Every row gives one point. Each copy is the shape, with its points in the same order, stretched, turned, moved and blurred by noise. Say if it was mirrored as well.
In the rows, 128 means zero.

Shape:
[[170 150]
 [105 146]
 [173 126]
 [130  69]
 [166 162]
 [151 114]
 [ 96 171]]
Copy 1:
[[ 90 146]
 [126  93]
 [103 156]
 [162 138]
 [ 84 139]
 [122 142]
 [113  77]]
Copy 1 is: only turned
Copy 2:
[[181 142]
 [131 174]
 [177 121]
 [ 99  90]
 [189 154]
 [150 120]
 [147 195]]
Copy 2 is: only turned
Copy 3, 7 rows:
[[151 110]
 [ 91 137]
 [163 125]
 [143 177]
 [143 102]
 [145 140]
 [ 73 126]]
Copy 3 is: mirrored
Copy 4:
[[183 121]
 [108 139]
 [185  97]
 [122  67]
 [182 132]
 [155  97]
 [103 162]]
Copy 4 is: only turned

Shape (7 x 2):
[[175 116]
 [112 137]
 [134 141]
 [115  92]
 [110 100]
 [ 98 128]
 [120 200]]
Copy 1 (7 x 2):
[[160 176]
 [110 110]
 [108 137]
 [167  97]
 [152  90]
 [118  89]
 [ 40 145]]
Copy 1 is: only turned
Copy 2:
[[ 81  92]
 [154 148]
 [126 138]
 [129  84]
 [140  99]
 [162 138]
 [174 223]]
Copy 2 is: mirrored
Copy 3:
[[ 93  85]
 [115 134]
 [112 114]
 [ 82 124]
 [ 90 129]
 [107 135]
 [160 128]]
Copy 3 is: only turned

Shape, 6 rows:
[[151 128 152]
 [125 172 102]
 [ 94 142 135]
 [ 97 128  89]
 [103 157 100]
 [179 106 192]]
Copy 1 (6 x 3):
[[133 156 127]
 [ 97 111  90]
 [ 92 108 135]
 [130  82 100]
 [ 95 102 102]
 [153 193 156]]
Copy 1 is: only turned
Copy 2, 6 rows:
[[109 115 145]
 [104 138  82]
 [144 110  85]
 [157 160  68]
 [126 144  77]
 [ 79  74 191]]
Copy 2 is: only turned

Shape:
[[ 83  92 170 193]
 [124 162 123 113]
 [ 84 109 102 159]
 [113 157 136  85]
 [141 154 162 142]
 [ 94  77 155 165]
 [142 149 152 140]
 [168 156 121  84]]
Copy 1, 8 rows:
[[105 194  82 153]
 [157 112 109 113]
 [133 169 143 109]
 [145 100  89  87]
 [137 127  81 159]
 [ 84 179 102 131]
 [135 128  91 156]
 [128  86 122 122]]
Copy 1 is: mirrored
Copy 2:
[[ 84 167  45 171]
 [126 123 157 144]
 [123 214 122 140]
 [104 109 155 123]
 [113  90 107 175]
 [ 83 168  64 127]
 [111  97 101 163]
 [147  79 150 121]]
Copy 2 is: only turned

Shape (12 x 6):
[[148  94 143 137 127 139]
 [124 144 129 143 134 163]
 [161  91 114 141 125 142]
 [120 143 126 101 122 112]
 [167 152 130 142 110 113]
 [159 152 138 133 109 149]
 [ 14 138 132 148 133 143]
 [158 153 156 143 181 132]
 [160 125 122 133 135 130]
 [150 156 120 113 113 142]
 [142  90 125 134 115 191]
 [151 144 177 133 117 106]]
Copy 1, 12 rows:
[[145 149 151 121 128 105]
 [ 97 171 156 102 121 132]
 [135 168 144 111 141  77]
 [117 117 111 141 130 134]
 [140 127 115 101 168 129]
 [130 160 139 108 162 137]
 [ 76 156 122 115  39 178]
 [112 115 192  93 148 121]
 [125 139 145 107 154 101]
 [115 152 125 120 158 128]
 [124 216 171 122 121 101]
 [162 109 130 123 155 159]]
Copy 1 is: only turned
Copy 2 (12 x 6):
[[133 115 151  93  93 122]
 [176 165 159 125 126 139]
 [112 104 164 105 118 115]
 [143 126  83 129 125 114]
 [111 113 135 117 147 178]
 [152 114 145 109 140 163]
 [214 217 117 201  69  98]
 [142 194 138  83 122 153]
 [121 132 145 104 136 135]
 [151 121 119 121 154 136]
 [175 114 181 102 106  96]
 [135 115 115  87  87 185]]
Copy 2 is: mirrored
Copy 3, 12 rows:
[[158 103 134  93 100 150]
 [142 134 168 110 147 128]
 [140  96 137  63  95 139]
 [ 94 130 128 151 142 117]
 [139  67 137 112 158 129]
 [146  85 177 115 153 154]
 [112 249  93 152 164  92]
 [182  82 169 140 131  89]
 [142  87 154  99 123 119]
 [117 104 182 127 161 141]
 [151 122 184  76 101 178]
 [167  75 120 152 150 143]]
Copy 3 is: mirrored
